Each row is a point. A path goes straight from each point to the next, and from the last back to the first. The post is the endless flat space through its rows: a point in 2 columns, a line in 3, a plane in 4, and so on, so that a path can go around it. How many times does the path go around the post? Going back the other way cancels.

Post (2 x 3):
[[-31, 6, -8],
[31, 11, -5]]
Path (25 x 3):
[[-35, 14, -26],
[-70, 16, -6],
[-25, 25, -14],
[31, 7, -13],
[33, -2, 1],
[-12, -4, 12],
[-16, -22, -24],
[-18, 13, -24],
[-52, 32, -10],
[-43, 14, 11],
[-7, -35, -5],
[19, 3, -22],
[-51, 30, -20],
[-13, 16, 9],
[-52, -14, 11],
[39, -10, -11],
[29, 32, -22],
[-34, 35, -11],
[32, 8, 21],
[-95, -35, 2],
[-17, 8, -33],
[-22, 32, -19],
[20, 25, 5],
[-51, -24, 5],
[5, 1, -14]]
Times around: 4

Post (3 x 4):
[[-17, -53, -35, -27],
[-20, 8, 22, -16],
[9, 27, 8, 4]]
Path (25 x 4):
[[-17, 23, -24, -38],
[32, -42, -1, -33],
[-14, 26, 69, -14],
[-46, 26, 78, -49],
[3, 7, -45, -16],
[-8, -3, -14, 7],
[-4, -35, 0, -8],
[53, -10, -7, -26],
[-14, 53, 21, -28],
[-18, -19, -45, -9],
[-31, -6, 31, -2],
[-21, -95, -28, -48],
[4, -35, -48, -52],
[-4, -56, -79, -25],
[-69, -2, 12, -12],
[-11, -47, 16, -13],
[16, 12, 7, -16],
[24, 73, 0, -22],
[-17, -10, -79, 12],
[-47, -36, -16, 6],
[-4, -1, -31, -13],
[11, -18, -5, -34],
[6, -45, 13, -22],
[10, -45, -32, 22],
[-54, -45, -31, -40]]
Times around: 2

Post (7 x 8):
[[-21, -37, -19, -44, -4, -15, -7, 1],
[20, 31, -9, 49, 23, -15, 12, -1],
[42, 37, 25, 28, 35, -23, 37, -36],
[-11, -31, 25, -7, -27, 19, -4, 1],
[20, -9, -33, 28, 5, 32, 24, 12],
[1, -13, -21, -31, -1, 17, -1, -41],
[17, -1, 6, 8, -7, 9, 6, 35]]
Path (28 x 8):
[[9, 11, -28, -44, -30, 33, -12, -35],
[7, 22, -40, 23, 37, 11, 66, 6],
[-7, -1, -16, -20, 13, -1, -11, -37],
[0, -68, -7, 13, 8, 1, -5, 29],
[11, -64, 17, -9, -35, 30, 5, -32],
[30, -28, 7, -50, -22, 26, 9, 7],
[12, -35, 7, -14, 13, 1, 30, -59],
[-14, -37, -26, -1, 23, -44, -20, 80],
[21, -45, -21, 5, -8, 0, -2, -31],
[-18, 4, -22, 46, -11, -38, 11, 11],
[33, -22, 4, 8, -2, -10, 28, 47],
[26, 9, -19, 15, 22, 13, -4, -22],
[19, -25, -12, 8, 4, -16, 5, -9],
[28, -28, 3, -66, -12, 20, -1, -11],
[-32, -77, 95, -31, -13, 7, -13, -28],
[-12, 11, 19, -44, -16, 33, 1, 42],
[28, 25, -41, 56, 16, 44, 52, 40],
[-17, -32, 42, 0, 0, -8, 2, 25],
[-2, -27, 20, 2, -6, 7, -42, -29],
[29, 30, -49, 35, 16, -30, -4, 10],
[25, -29, -15, -27, -40, 43, 28, 35],
[18, 17, -28, 45, -18, 21, 0, -5],
[59, -9, -31, 59, 32, 30, 57, -20],
[24, 34, 14, 28, 51, -42, 24, -41],
[1, 33, 4, 62, 16, -33, -31, 45],
[1, -25, -5, 74, -21, -14, -1, 26],
[7, -3, 10, 21, -30, 0, 22, 16],
[-29, -24, -36, -24, -16, 0, -5, 17]]
Times around: 1
